Each row of a before or after table is a point. The points were changed in one or more steps. Then noise was added and the rows were shuffled. The steps act on how far a point lies along the listed directions, d1 being the first. Name the steps. A step turns or swaps two directions, mirrors them in a line or flattens them onto one, adds a multiple of one to another, or multiplies one. Angles are multiples of 10 degrees, from the lower direction toward the higher: turns from -170 to 170, lines from 10 to 170 but not 90. Use the fewest steps. Two steps may share a direction if one is a turn and the other turns, adds or multiplies; they go together, in the order done. Otherwise the lowest direction goes first.

Directions:
(1): 0.07; 0.60
(2): 0.60; -0.07
Before:
-0.29; -0.38
-0.21; 0.42
0.19; -0.48
0.21; -0.48
-0.39; 0.40
-0.33; 0.52
-0.55; 0.58
-0.58; 0.54
-0.11; 0.00
-0.64; 0.06
0.68; 0.41
After (11 x 2):
0.47; -0.61
-0.10; -0.60
-0.40; 0.31
-0.41; 0.31
0.29; -0.47
0.32; -0.29
0.53; 0.52
0.40; -0.64
-0.04; -0.14
0.44; -0.49
-0.45; -0.13
Steps: swap d1 and d2

Directions:
(1): 0.21; -0.54; -0.22; 0.58
(2): -0.16; -0.31; 0.77; 0.07
Before (14 x 4):
-0.03; 0.49; -0.08; -0.35
0.11; 0.21; -0.38; 0.07
-0.08; 0.38; -0.02; -0.64
-0.01; -0.53; 0.21; -0.06
-0.36; 0.66; -0.29; -0.52
-0.04; 0.61; 0.32; -0.58
-0.18; 0.19; 1.06; 0.03
0.17; 0.06; -0.38; 0.30
-0.01; -0.20; -0.56; 0.17
0.09; 0.21; -0.78; 0.01
-0.19; 0.74; 0.00; -0.51
-0.09; -0.18; 0.10; -0.04
-0.43; 0.17; 1.49; 0.17
-0.57; 0.39; 0.77; -0.12
After:
0.11; -0.20; -0.17; 0.39
-0.12; 0.94; 0.09; -0.43
0.19; 0.13; -0.55; 0.12
0.10; -0.56; -0.20; 0.53
-0.01; 0.08; -0.91; 0.17
-0.17; -0.07; 0.12; -0.14
0.22; 0.38; -0.85; 0.07
-0.34; 1.37; 0.22; -0.63
0.38; 0.47; -0.66; -0.17
0.11; -0.19; 0.18; 0.46
-0.40; 0.91; -0.36; -0.28
0.18; 0.00; -0.65; -0.16
-0.22; -0.56; 0.01; 0.34
-0.15; -0.22; 0.32; -0.54
Steps: turn d1 and d2 by 80 degrees

Directions:
(1): -0.80; 0.34; -0.54; 0.12; 0.05; -0.12; -0.60; 0.04
(2): -0.27; -0.29; 0.02; -0.27; -0.74; 0.30; -0.04; -0.76
Before, 9 rows:
-0.58; 0.49; -0.46; 0.17; 0.38; -0.21; -0.30; 0.73
-0.14; 0.28; -0.29; 0.23; 0.23; -0.38; -0.03; 0.41
-0.37; -0.08; -0.44; -0.47; -0.37; 0.35; 0.02; -0.79
-0.15; 0.04; -0.22; -0.04; -0.58; 0.34; 0.19; -0.74
1.00; -0.17; 0.77; 0.03; -0.08; 0.12; 0.51; -0.07
0.14; -0.12; -0.27; 0.14; 0.00; 0.43; -0.17; -0.03
0.80; -0.60; 0.79; -0.53; -0.68; 0.10; 0.31; -0.57
1.21; -0.44; 0.79; -0.26; 0.00; 0.25; 0.79; -0.09
-0.12; 0.00; 0.23; -0.05; -0.12; -0.18; -0.12; -0.13
After:
0.31; 0.07; -0.02; 0.21; 0.23; -0.38; 0.22; 0.43
-0.17; -0.49; 0.34; -0.52; -1.09; 0.24; -0.41; -0.92
-0.59; 0.33; -0.60; 0.10; -0.31; 0.19; -0.21; -0.40
0.50; -0.34; 0.64; -0.20; -0.73; 0.33; 0.24; -0.73
0.15; -0.09; -0.33; 0.21; 0.00; 0.45; -0.17; -0.01
-0.17; 0.00; 0.21; 0.03; -0.01; -0.23; -0.15; -0.11
0.42; -0.51; 0.62; -0.48; -0.79; 0.56; 0.39; -0.98
-0.68; 0.27; -0.80; -0.23; 0.02; 0.05; -0.36; -0.38
0.11; 0.31; -0.05; 0.19; 0.68; -0.29; 0.12; 0.93
Steps: turn d1 and d2 by -50 degrees
